Each point is reached from the start by the listed moves, each made 0, 1 or 2 times, or once backwards (-1), plus a little noise. Is the number of moves made odd or even? Then give how often each move was made.
In the rows, 128 means zero.

Moves:
(1): [153 109 115 121 163]
(2): [144 129 144 124 125]
(3): [ 93  91 155 125 142]
Start: [116 124 133 129 133]
Points:
[ 91 143 146 135  98] => odd (-1, 0, 0)
[141 104 119 122 168] => odd (1, 0, 0)
[132 125 149 125 130] => odd (0, 1, 0)
[116  47 118 116 220] => even (2, -1, 1)

Moves:
(1): [125 142 129 133 120 135 141 131 138]
(2): [122 132 144 121 131 133 119 128 128]
(3): [131 120 123 123 121 125 139 127 122]
(4): [127 120 130 140 136 137 123 114 118]
(5): [130 113 137 135 115 134 129 143 124]
(6): [107 106 117 118 127 142 124 135 139]
(7): [129 129 139 127 153 136 139 142 137]
(8): [134 125 126 136 130 128 127 114 143]
(9): [147 113 129 120 125 150 126 131 137]
Start: [130 127 129 127 120 136 133 131 121]
Points:
[128  53 166  90 187 230 100 152 206] => even (-1, 2, -1, 0, 0, 2, 2, 2, 2)
[111  35 116  70 111 177 149 202 129] => even (-1, 0, 2, -1, 1, 2, 1, -1, 1)
[136 169 185 178 141 147 177 169 152] => even (2, 0, -1, 0, 2, -1, 2, 1, -1)
[204  90 128 138  95 164 152 130 133] => odd (0, -1, 1, 0, 1, -1, 0, 1, 2)
[210  93 133 106 149 153 176 154 148] => odd (-1, -1, 2, -1, 0, -1, 2, 1, 2)
